Each row of a before or after table is a point. The points were changed in one or more steps. Then noise was added and the rows were shuffled. The steps act on how far a point lies along the listed directions, d1 being the first. What was done? A step turns or swaps two directions, mirrors them in a line or flattens them onto one, adds a multiple of one to another, or multiplies one. Angles are multiples of 10 degrees, from the lower direction toward the higher: turns from -170 to 170, lines from 10 to 170 but not 90. Use the fewest steps. Two steps may share a direction if one is a turn and the other turns, adds or multiplies; they go together, in the order done. Otherwise the lowest direction goes first.

Directions:
(1): [ 0.91 -2.21]
(2): [-2.21 -0.91]
Before, 8 rows:
[[ 0.32 -0.17]
 [-0.01 -0.28]
 [-0.14  0.22]
 [-0.25  0.15]
 [-0.55 -1.10]
 [ 0.18 -0.17]
 [ 0.02  0.47]
 [ 0.37  0.54]]
After, 8 rows:
[[-0.19 -0.23]
 [-0.07 -0.28]
 [-0.43 -0.15]
 [ 1.23 -0.15]
 [ 0.00  0.35]
 [ 0.31  0.08]
 [-0.62  0.19]
 [ 0.09  0.22]]
Steps: turn d1 and d2 by -110 degrees

Directions:
(1): [-0.17 -3.33 -0.01 -0.53]
(2): [ 1.94  0.31 -1.09 -2.53]
(3): [-2.49  0.46  0.67 -2.14]
(4): [-1.21  0.00 -3.13  0.42]
Before (12 x 4):
[[ 0.38  0.04  0.71 -0.04]
 [ 0.00 -0.33 -0.10  0.25]
 [ 0.57 -0.21  0.76  0.42]
 [ 0.04 -1.12  0.17 -0.11]
 [-0.44 -0.15  0.51  0.07]
 [ 0.14  0.60 -0.25 -0.25]
 [-0.43  0.14  0.01  0.51]
 [-0.03  0.17  1.14 -0.28]
 [-0.19 -0.31  0.51 -0.23]
 [ 0.56  0.08 -0.11 -0.39]
 [-0.50 -0.44  0.72  0.53]
 [ 0.52 -0.66 -0.15 -0.60]]
After, 12 rows:
[[-0.13 -0.63 -0.22 -0.18]
 [ 0.54 -0.07  1.16 -0.12]
 [ 0.24  0.31 -0.50 -0.37]
 [-0.17  0.80  0.47  0.66]
 [ 0.09  0.50  0.44 -0.42]
 [ 0.49  0.94  0.49 -0.38]
 [-0.06  0.38  0.75 -0.17]
 [ 0.99  0.17  1.13  0.13]
 [-0.43 -0.03  0.49  0.83]
 [-0.07 -0.52  0.34  0.37]
 [ 0.41  0.09  1.62 -0.66]
 [ 0.08  0.29 -0.20  0.24]]
Steps: turn d1 and d2 by -140 degrees; multiply d4 by 1.6

Directions:
(1): [ 1.19 -1.75  1.02  0.10 -1.58  2.26  1.91  2.87 -0.82]
(2): [-1.53  0.86  0.54 -1.15 -0.11  3.62 -1.61 -1.36 -1.86]
(3): [-1.60  1.20  2.13  2.40  2.08 -0.56 -0.62  2.19 -1.27]
(4): [ 0.91  0.63 -1.37  3.00  1.53  2.21  1.82 -1.44  0.98]
(5): [-0.12 -2.04  0.14 -0.63  1.81 -1.05  2.05 -1.65 -3.13]
Before:
[[-0.04  0.44 -0.11  0.65 -0.22  0.88 -0.04  0.39  0.12]
 [-0.44  0.21  0.13  0.66  1.72 -0.51  0.62 -1.68 -1.20]
 [-0.10  0.37 -0.21 -0.57 -0.29  0.48 -0.53  0.11  0.42]
 [ 0.37 -0.05  0.31 -0.10 -0.73  0.66 -0.30  0.20  0.02]
 [ 0.32  0.30  0.30 -0.10 -0.43  0.54 -0.01  0.31  0.43]
 [ 0.24  0.04 -0.12  0.06 -0.50  0.93  0.17  0.37  0.40]
 [-0.37  0.10  0.22 -0.12 -0.74  1.28 -0.27  0.21 -0.23]
 [-0.14  0.31  0.14 -0.11 -0.41  0.41 -0.18  0.52 -0.18]
 [ 0.14 -0.19  0.31 -0.14  0.19 -0.01 -0.12  0.13 -0.57]
 [-0.14  0.52  0.19  0.10  0.12  0.20 -0.57  0.44 -0.25]
 [-0.08  0.03  0.41 -0.15 -0.26  0.48 -0.02  0.45  0.12]]
After:
[[ 0.25  0.30  0.31 -0.16 -0.41  0.67 -0.03  0.23  0.30]
 [-0.15  0.15  0.15  0.06 -0.87  0.88 -0.21  0.52  0.26]
 [-0.10  0.28  0.00  0.99  1.49 -1.20  0.72 -1.15 -0.34]
 [-0.11  0.33  0.13 -0.05 -0.44  0.36 -0.17  0.56 -0.10]
 [ 0.20  0.04 -0.13  0.04 -0.48  0.98  0.15  0.34  0.33]
 [-0.10  0.54  0.15  0.13  0.07  0.09 -0.56  0.51 -0.17]
 [ 0.25 -0.18  0.26 -0.02  0.13 -0.21 -0.08  0.29 -0.33]
 [-0.06  0.04  0.40 -0.14 -0.26  0.44 -0.02  0.47  0.15]
 [-0.06  0.38 -0.22 -0.58 -0.30  0.44 -0.52  0.12  0.45]
 [ 0.40 -0.04  0.30 -0.08 -0.74  0.59 -0.28  0.24  0.09]
 [-0.06  0.42 -0.10  0.64 -0.24  0.88 -0.02  0.39  0.14]]
Steps: flatten d2 and d5 onto the line at 120 degrees

Directions:
(1): [ 1.35  2.93  1.74  2.17  1.97 -1.16  2.67 -0.56  1.15  1.26 -0.19 -0.72]
(2): [ 0.30 -1.55 -1.92  0.84 -0.47 -3.36 -0.02  1.42  1.33 -0.39  0.13 -3.45]
Before (12 x 12):
[[-0.44 -0.87 -0.05 -0.83 -0.43  0.84 -0.72 -0.12 -0.49 -0.25 -0.29  0.87]
 [-0.07 -0.26 -0.65 -0.33 -0.27 -0.35 -0.09  0.16 -0.12 -0.55  0.10 -0.17]
 [ 0.34  0.49  0.07  0.27  0.39 -0.73  0.24  0.05  0.32 -0.20  0.05 -0.81]
 [-0.23  0.41  0.17 -0.61  0.00  0.66 -0.06 -0.41 -0.32  0.12 -0.12  0.77]
 [-0.06 -0.19  0.27 -0.72 -0.37  1.01 -0.59 -0.07 -0.59 -0.05 -0.18  1.00]
 [ 0.25  0.86  0.67  0.28  0.08 -0.05  0.36 -0.32  0.19  0.16 -0.04  0.22]
 [ 0.01 -0.62 -0.71 -0.05 -0.26 -0.46 -0.28  0.16  0.02 -0.32  0.31 -0.52]
 [-0.32 -0.27 -0.14 -0.34 -0.44  0.41 -0.64  0.18 -0.45  0.08  0.06  0.85]
 [ 0.16  0.35 -0.13  0.50  0.15 -0.39  0.63  0.27  0.24  0.17 -0.40 -0.55]
 [-0.04  0.86  1.11  0.47  0.44  0.46  0.78 -0.26 -0.06  0.30  0.08  0.29]
 [-0.21 -0.49 -0.53 -0.51 -0.34  0.32 -0.41 -0.07 -0.12 -0.24  0.08  0.20]
 [ 0.47  0.51  0.34  0.81  0.51 -0.08  0.67 -0.41  0.27  0.16 -0.27 -0.32]]
After, 12 rows:
[[-0.08  0.19  0.06 -0.30  0.07  0.74 -0.09 -0.36 -0.20  0.00 -0.01  0.71]
 [ 0.32  0.70  0.41  0.27  0.46  0.32  0.43 -0.48 -0.13  0.14  0.22  0.42]
 [-0.45 -0.42 -0.55 -0.83 -0.44  0.11 -0.58  0.02 -0.23 -0.19 -0.10  0.16]
 [-0.38 -0.46  0.26 -0.74 -0.23  1.04 -0.51 -0.30 -0.60 -0.13 -0.37  1.13]
 [ 0.11  0.29 -0.18  0.48  0.08 -0.45  0.60  0.29  0.21  0.13 -0.42 -0.62]
 [-0.13 -0.59 -0.07 -0.78 -0.58  0.81 -0.82  0.10 -0.56 -0.21 -0.11  0.75]
 [ 0.24 -0.44 -0.48  0.60  0.01 -0.67  0.14  0.06  0.40 -0.17 -0.20 -0.96]
 [ 0.01 -0.31 -0.33 -0.01 -0.57 -0.72 -0.30  0.22  0.34 -0.27  0.00 -0.65]
 [-0.36 -0.98 -0.38 -0.01 -0.52 -0.58 -0.25  0.54  0.10 -0.40  0.25 -0.94]
 [ 0.10  0.70  0.16 -0.10  0.17  0.23  0.43 -0.31 -0.20 -0.16  0.02  0.48]
 [ 0.37  0.56  0.12  0.29  0.39 -0.65  0.18  0.07  0.32 -0.18  0.02 -0.81]
 [-0.40 -0.09  0.01 -0.35 -0.36  0.51 -0.60  0.11 -0.44  0.18  0.03  0.99]]
Steps: mirror d1 and d2 in the line at 40 degrees
